Each row is a point. The points of each table are mixes of a few directions, plus a little noise. How many directions does each table use, and how many do they share? Where both have some left over, give the other angles between the two spaces (their principal angles), to ten degrees, smallest first.
(in the rows, 128 means zero)

First:
[[118 175]
 [136  93]
 [136  90]
 [123 153]]
Second (5 x 2):
[[123 151]
 [131 110]
 [115 188]
 [133 104]
 [137  86]]
Directions: first 1, second 1, shared 1

First (6 x 6):
[[130 143  90 140  96 162]
 [136 151 132 119 120 158]
 [126 149  93 112 114 127]
 [109 126 159 168 112 110]
 [143 139 124  74 158 124]
 [123  61 171 155 169  87]]
Second, 9 rows:
[[118 104 108 123 141  82]
 [132 151 129 165  86 194]
 [131 131 136 121 133 129]
 [132 136 138 125 127 141]
 [112  99  88 147 121  89]
 [116  95 104 115 152  61]
 [126 115 127 106 152  90]
 [137 149 144 136 113 172]
 [149 171 178 114 125 194]]
Directions: first 4, second 2, shared 2

First (11 x 11):
[[ 86 135 124  71 158 195 165 158 137  83 150]
 [145  96 149 150 104 113  92 123 110 150 120]
 [120 141 124  47 173 185 146 150 149 146 137]
 [144  97 149 144 131 102 108 118 112 146 115]
 [123 157 107 153 107 118 139 123 137 110 133]
 [133 153 112 114 109 150 121 135 145 144 136]
 [130 119 133 145 136 104 132 119 120 123 121]
 [130 160 102 203  56  95 118 115 129 105 133]
 [150 125 128 176 145  53 134  96 119 138 105]
 [ 92  94 151  92 178 158 160 144 112  82 135]
 [156 131 129 113 111 135  95 128 137 181 123]]
Second, 8 rows:
[[149 113 110 125 134 138 105 140 131 154 120]
 [ 93 156 162 134 119 110 169 106 120  81 148]
 [191 157 130 134 158 141 105 135  64 144 207]
 [107 135 141 130 121 119 147 119 133 108 126]
 [105 138 144 130 121 118 150 117 131 105 129]
 [121 132 134 129 126 125 136 124 128 120 130]
 [ 80 112 132 124 106 117 150 120 171 110  77]
 [180  79  72 118 140 156  63 164 147 203  88]]
Directions: first 4, second 2, shared 0; angles 40, 90

First (8 x 18):
[[ 93 158 180 157 122  87 166  47  78  94 109 129  90  94 149 177 138 141]
 [121 139 145 134 133 118 142 115 122 128 115 132 119 122 135 135 128 119]
 [143  90  70 113  95 157  77 142 128 106 184 106 151 138 103 122 133 185]
 [123 139 145 133 137 119 143 123 127 133 112 134 121 125 135 131 127 113]
 [142 125 121 117 145 140 126 170 158 157 117 136 141 144 125 101 120  98]
 [154 115 102 107 146 154 112 198 175 168 124 136 155 155 118  85 117  94]
 [118 108 101 133  85 130  99  81  88  76 178 103 125 113 116 160 142 205]
 [129 150 160 130 161 118 159 149 149 162  84 148 123 133 142 113 119  70]]
Second, 11 rows:
[[126 109 112 136 107 143 114  97 100  91 157 122 126 121 120 151 142 165]
 [133 107 116 132 132 149 127 110  95 110 136 134 120 126 129 152 158 127]
 [134 117 121 143 118 159 120 137 156 109 146 140 147 136 110 113 107 135]
 [123 166 113  89  93  67  87 196 214 181 142  81 161 139 115  55  54 177]
 [114 158 179 146 154 107 173 108 124 138  83 149 108 118 148 138 125  82]
 [142 130 122 106 154 126 130 174 148 173 105 131 134 142 135 104 130  88]
 [133  98 113 135 132 156 129  93  72  97 140 135 113 122 131 169 174 131]
 [120 139 151 148 127 129 144 114 139 115 121 141 127 124 127 128 112 122]
 [136 152 112  85 128  89 103 205 192 197 119 100 152 146 126  67  88 126]
 [134 105 131 146 146 163 146 100  89 104 123 153 115 125 132 161 165 102]
 [113 126 137 141 117 119 136  74  79  94 136 123 106 109 136 169 152 153]]
Directions: first 2, second 4, shared 2

First (9 x 32):
[[148 152 166 123  88 116 140 101 102 140 132 108 121 122 133 126 129 160
  134 148  86 119 154 136 129 112 140 124 110 143  71 120]
 [151 146 157 120 106 127 149 103  89 125 147 121 127 126 124 128 120 159
  149 120  89 109 153 122 129 126 142 130 114 148  62 116]
 [ 93  84  56 158 187 147  91 179 163 120 127 162 136 130 157 111 135  72
  111 104 171 138  86 134 127 141 128  96 136 103 204 157]
 [104 114 107 139 137 121 103 152 173 141 101 126 124 129 137 127 141 100
   96 154 163 152 103 144 128 121 115 121 136 106 197 141]
 [112 103 100 141 162 141 128 154 128 117 148 147 135 142 120 119 121 109
  104  97 150 128  91 112 136 148 138 110 120 129 176 127]
 [106 116 126 127 138 122 131 148 158 131 119 123 128 147  96 134 128 115
   73 136 173 152  84 117 138 139 119 132 129 122 220 116]
 [159 158 169 100 102 125 156  88  96 120 134 116 128 122 109 144 118 165
  174 124  97 111 172 116 123 126 122 164 136 146  49 110]
 [112 114 111 149 130 124 107 149 145 142 122 128 124 129 151 114 138 110
   94 144 134 139 106 145 132 119 137  96 114 118 165 142]
 [168 165 161  94 104 130 146  77  98 116 122 121 128 106 126 149 121 162
  218 125  88 105 204 125 111 119 111 180 156 137   7 122]]
Second, 8 rows:
[[127 133 172 124 106 115 168 126 106 132 155 109 126 161  73 128 115 158
   53 127 131 135  84 100 152 143 149 117  90 156 179  89]
 [136 149 168 114  93 110 141 109 131 141 115 103 120 131 108 139 130 151
  110 160 123 138 135 131 131 117 122 144 124 134 128 113]
 [124 109  59 142 173 152  81 142 147 115 111 163 135  94 194 121 139  85
  212 108 128 115 166 153 103 121 112 129 168  97  79 176]
 [117 104 108 143 158 142 139 151 108 114 164 147 137 148 115 114 116 119
   98  86 137 120  88 105 141 153 151 100 106 140 164 120]
 [115  88  43 155 198 164  92 163 129 103 144 180 143 113 181 109 128  78
  183  71 137 108 129 132 115 143 133 103 147 109 113 167]
 [129 136 167 122 104 115 158 122 114 134 143 109 125 151  87 130 120 153
   73 135 129 135 100 110 145 135 141 124 101 148 162  98]
 [142 160 156 107  87 109 114  97 154 147  79 102 116 102 145 147 144 140
  168 185 116 139 182 159 111  95  97 166 157 112  80 139]
 [134 143 151 118 105 116 132 114 134 138 113 112 122 125 122 136 132 140
  127 153 123 134 141 135 127 117 120 142 131 128 120 123]]
Directions: first 4, second 2, shared 2

First:
[[132 131 105 103 132 126 141 133 143 127 122 136 132 134 117 113 113 119
  117 151 150 141 149 125 108 125 123 121 134 123 137 138]
 [118 122 186 191 117 131  95 117  90 130 142 109 121 113 157 166 167 150
  157  71  71  96  74 138 180 134 142 144 114 140 102 102]
 [128 128 128 127 128 129 129 129 128 127 128 128 128 129 128 128 128 127
  128 129 128 129 129 128 127 128 128 128 129 128 129 128]
 [127 127 131 132 127 128 126 127 125 128 129 127 127 127 130 130 130 129
  129 124 124 126 123 129 131 129 130 129 127 130 127 127]
 [141 136  50  45 142 124 173 143 179 126 109 153 137 148  90  77  75  99
   89 203 204 171 200 115  58 119 109 106 147 113 162 162]
 [141 137  50  44 143 124 174 143 179 127 109 153 137 149  89  77  75  98
   89 205 204 171 201 115  58 119 109 105 148 112 162 162]
 [134 132  95  93 135 125 147 135 149 127 120 138 132 136 111 106 106 116
  111 159 160 146 158 123  99 124 120 119 136 121 142 143]
 [123 125 158 160 122 130 110 122 109 129 136 119 125 120 143 147 148 139
  143  99  99 112 101 133 155 131 135 137 121 134 115 115]
 [130 130 117 115 130 127 134 130 136 128 125 132 129 130 122 120 120 124
  123 139 139 134 139 126 117 127 125 125 130 126 133 134]
 [117 121 194 198 115 131  91 114  85 130 144 107 121 111 160 170 173 152
  161  64  63  92  68 139 187 135 144 147 112 142  99  99]
 [117 120 195 200 115 131  90 115  85 130 145 107 121 111 161 171 174 153
  162  63  63  92  66 139 188 136 144 148 111 141  99  99]]
Second, 11 rows:
[[ 98 119  84 189  86  86 139 112 104 142 126 129 147 119 108 130  80 144
  125 160 134 177 127 159 140 101 106  66 136 112 117 122]
 [105 130 119 201  81  92  90 114 102 127 151 142 146 142  96 154  70 161
  147 185 123 158 140 140 132 187 125  95 130  94  84 131]
 [111 140 142 107 129 137 128 124 131 123 138 116 119 143 128 137 157 127
  116 128 118 116 120 121 138 139 120 149 118 144 122 134]
 [109  80  97 130 141 113 155 169 122 171 136 120 127 120 136 112  76  98
  138  80 145 168 151 137  79  42  98  90 119  90 130  74]
 [163 131 155 138 127 140 118 134 136 119 125 140 124 110 130 132 113 125
  136 138 143 126 137 111 141 147 151 136 132 120 121 134]
 [144 117 115  71 187 149 106 151 145 130 123 135 135 149 149 107 165 126
  151  67 101  79 136 127  59 139 146 169 127 128 159 114]
 [ 93 150 136 161  90 110  98 102 111 115 152 128 135 155 104 157 125 158
  127 181 110 135 122 132 152 196 119 128 124 127  91 145]
 [152 147 199 138  95 149 167 122 136 115 129 118  91  86 129 148 123  99
   92 169 173 155 120  94 224 104 128 129 122 144 106 153]
 [135 137 155  51 172 166 133 139 149 119 128 114 111 144 152 122 198 109
  117  86 114  79 118 108 116 127 133 185 117 160 149 133]
 [152 102  81 117 170 123 110 149 135 139 112 148 151 131 140  97 115 133
  162  77 113 107 145 144  51 119 147 126 140 106 160 103]
 [145 157 122 103 128 140 165  98 140 106  91 118 122 108 136 113 191 128
   97 137 130 107  94 136 180 102 138 135 139 184 165 166]]
Directions: first 1, second 5, shared 0; angles 70
